Every row gives one point. A path goes straight from each point to the next, and from the last back to the first. The post is the endless flat space through its rows: a point in 2 columns, a line in 3, a plane in 4, and so on, so that a path can go around it. Count how often the path circles the post. Going back the other way cancels.
In the rows, zero is written as 128.

Post, 2 rows:
[[146  77 100]
 [131 137 154]]
Path, 24 rows:
[[101 121 102]
 [165  69  54]
 [192 112 106]
 [172 115 182]
 [145  58 131]
 [101 107 158]
 [106 111  99]
 [126 128  82]
 [173 158 119]
 [186 114 122]
 [157 101 163]
 [129 106 150]
 [140  74 119]
 [136  58  95]
 [111 126 126]
 [139 117 108]
 [152 131 130]
 [196  85 136]
 [139  90 140]
 [114  46 133]
 [119 109 143]
 [149  74 152]
 [134  64 125]
 [ 95 114 128]]
Times around: 3

Post, 3 rows:
[[ 69 143 167  66]
 [110 136 109 140]
 [154 113 109 153]]
Path (12 x 4):
[[142 131  77 102]
 [172 153 139 118]
 [117 139 135 153]
 [ 54 134 101 167]
 [ 75  86  83 118]
 [106 132  58 131]
 [ 88 208  93 108]
 [134 170 156 155]
 [ 72 117 154 142]
 [ 73 112  99 143]
 [112 116  92 112]
 [116 102 101 118]]
Times around: 2

Post (7 x 8):
[[187 108 100 133 149 115 146 200]
 [105 106  57 148  97 142  94  55]
 [148 100 119 121 117 127 197 123]
 [160  96 151 115  99 105 127 186]
 [ 79 173  81 222 115 149  86  31]
 [135 117 132 107 151 160 124 175]
 [124 149 119 118 177  92 120 112]]
Path:
[[141  94  85 147 143 184 137 114]
 [127 135 104 169 166  88 161  96]
 [ 87  69  66  96 138 158 147 155]
 [129 133 127 104 119 125 119 155]
 [139 140  92 119 129 177 130  99]
 [166 155 117 134 180 127 119 113]
 [144 107 173 142 135  79 136 122]
 [168  57  89 125 140  70 119 143]
 [150  71  91  82 137 184  73  88]
 [141 178 173 166 141 150 165 123]
 [161 123 117  75 119 103 122 160]
 [121 134  67 116 139 124 138 135]
 [ 81 109 160 128  98 104 101 116]
 [113 114 131 191 177 140  86 130]
 [140 153 130 148 187 125  67 128]]
Times around: 0

Post, 8 rows:
[[110 183 172 138 116 154 123  61  72]
 [114 143 148 134 110  74  88  82  83]
 [153  96 119 147  24 105 115 160 136]
 [157 105 184 159  83 144  94 157 142]
 [ 61 100 126 105 147 128 170  99 144]
 [118 126 138 154 131 137 168 144  73]
 [151 109 136 151 122 104 202 131 104]
 [130 123  90 150 166  99 150 106 117]]
Path (19 x 9):
[[ 81 121 134 141 114 115 171 126 100]
 [172 142 149 176 137 139 180  79 117]
 [ 94 119 120 133  54 113  73 121  80]
 [ 79  84 149 172  62 117 144 169  84]
 [104 113 156 121  30  98 135  90 184]
 [ 91 157 151 129 138 121 141 143 116]
 [148 126 171 164 163 122  78 162 117]
 [129 165  96 170 128 117 112 108  98]
 [136 155 131 136 139 109 113 110 149]
 [159 158  87 124 138 117 145 142  59]
 [166  93 155 111 138 174 145  84 159]
 [126 116 119 114 109 104 148 135 125]
 [ 99 115 124 140  96 143 211 159 147]
 [100 147 105 165  94 148 105 126 127]
 [187 132 119 208 173 103 180  74 148]
 [ 96 145 149 125 120  53 146  51 114]
 [ 59 123 132 108 106  47 134 132  53]
 [112 136 155 105 102 177 158 109 122]
 [193 171 127 176 129 127 141 136  87]]
Times around: 0

Post (10 x 11):
[[138 147 169 136 141 169 125 133  77 122 110]
 [130 109 138  87 131 113 140 147 172 101 107]
 [149 136 121 124  96 110 114 109 156 105 125]
 [128 105 115  59 167 140 133 101 158 121 120]
 [131 223 185 131 155 167 192 119  70 134 142]
 [136 104  84 116 164 111 141 134 177 132 109]
 [124 122 180 197  34 147 112 143 132 159 122]
 [147 119  92  73 119 116 137 146 120 135 116]
 [114 149 111  78 146 131 125 141 174 145  85]
 [ 90 192 213 196 103 138 178 101  63 143 111]]
Path:
[[111 149 229 171  94  76 182 128 140 112 117]
 [150 114 154 180  85 103 139  85 123 129 139]
 [149 141 174  90 151 134 134  96  91  90 138]
 [122 106 130 140 110 175  92 171 113 191 122]
 [152 167 179  92 144 179 170 100 110  66 178]
 [151 162  48 102 115 134 159 146 141 169 110]
 [142 129 154 135  92 141 158 142 115 173 116]
 [141  90  50  91 178 100 131 133 195 167 109]
 [115  80 154 143 114 117  98 133 128  93 138]
 [137 162 139 123 147 166 136 133 160  76 156]
 [ 79 157 123 107  81 134 179 122  71 161  91]
 [ 99 162 132 129 107 105  85 146 225 122  67]
 [ 95  80 123 115 162 135  73 142 186  97  82]
 [142 125 173 178 152 159 127 133 142  73 123]
 [115 106 190  98 145 203 154 140 191 138  80]
 [159 106 111 100 104  91 115 122 111 107 103]
 [136  77 156 152  70 136 101 140 122 151 125]
 [182 151 112 116 141 133 142 163  69  98 166]
 [ 80 176 165 142 113 114 130 138 151  95 112]
 [110 110 154  84 136 152 108  96 168  94 139]
 [136 101 114  90 152 166 141 169 109 130  95]
 [129 175 120 149 113  96 152 118 159 128  85]
 [128 164 138 116 138 152  95  95 128 183 101]
 [ 82 211 227  65 153 175 150 117  84 140 107]
 [149 147  69 113 172 167 126 137 118 153 144]
 [148 188 102 138 102 104 197 140 154 113 135]
 [162 140 166  57 133 182 112 132 174 101  73]
 [150  99 132  93 107 149  99 100 139 162  99]]
Times around: 4

Post (13 x 14):
[[150 117 167 124 119 156  82 121 156 151  95 162 183 100]
 [158  96 117 127  64 103 154 138 135  95 181  96 161 172]
 [174 116 147 149 103  78 113 160 127 125 162  52 118 127]
 [137 100 100 168 143 182 108 139  99 180 121 101 209  94]
 [123 123 149 139 117  88 121 137 105 132  95 219 151 103]
 [118 115 160  93 135  99 149 112 136 180 101 109 140 134]
 [161  99 214 154 121 156 154 120 140 133 137 120 149 126]
 [110 173 131 100 111 137 150 138  73  90 134  25  75 103]
 [119 204 162  51 148 177 131  79  59 131 167 106  79 123]
 [126 144 101 135 108 109 184 144 158 153 145  98 108 166]
 [118 125  75 143 147  73 137  69 129 136  60 177 119 121]
 [ 99 110 120 107 105 118 138 103 156 111 212 106 169 127]
 [138  98 157 134  58 127 141  87 126 129 159 103 108 112]]
Path (26 x 14):
[[163 126 109 145 114 137 166 128 135 122 150 132 209 186]
 [164 110 146 149 121  88 120 125 122 165 106 101 137 145]
 [ 81 129 172 102  83 102 133 164 127 109 135  56 127 107]
 [160  89 129 113 148 104 121 106  95  72 127 119 158 149]
 [125 103 128 115 119 111 151 129 188 109 184 144 196 141]
 [184  82 173 140  93 116 146  90 107  98 145  71 186  83]
 [162 148 160  92 100 109 140  92 133 170 110 151  92  95]
 [115  64 139 124 142 119 161  86 131 105 173 160 147  87]
 [157 104 104 162 112 140 120  88 133 100 153  69  99 135]
 [101 119 148  89 140 117 119  83  68 124 141  79  46 110]
 [126  81 208 100  94 151 155 150 134 101 124  83 170  99]
 [133  88 222  85  25  97 165 123 140 116 170  89 144 113]
 [160 107 140 187  76  86 166 162 130 111 110 134 152 147]
 [116 125 133 131 106 121 164  94 156 151 123 166 121 161]
 [121 110 113 130  87 157 111 201 155 151 185  77 173 115]
 [178 109 189 133  99 132 132 142 135 160 143 154 155 125]
 [127 129 153 176  70 134 186 172 157 165 160  56 144  80]
 [131 133  97 155 146 186 186 171 166 193 117  83 151 131]
 [126  93 180 130  96 175 130 120 100  85 158 151 110 120]
 [110 126 117 156  75 153 105 135  87 137 139 109 115  98]
 [ 73 152 160  98 114 116 126  73 136 200 135  93 140 102]
 [ 78 149 165  97  82 107 170 125 139 153 139 151 149  93]
 [150 162 141 141 102 119 124  69  77 169 111  85  99 143]
 [151 139 179  99  98 166 141 138 135 116 155 151 150 184]
 [182 111 124 100 102 136  92 108  71  83 220  91 131 132]
 [200 130 146 128  85  95  97 157 152  77 171 144 152  91]]
Times around: 2
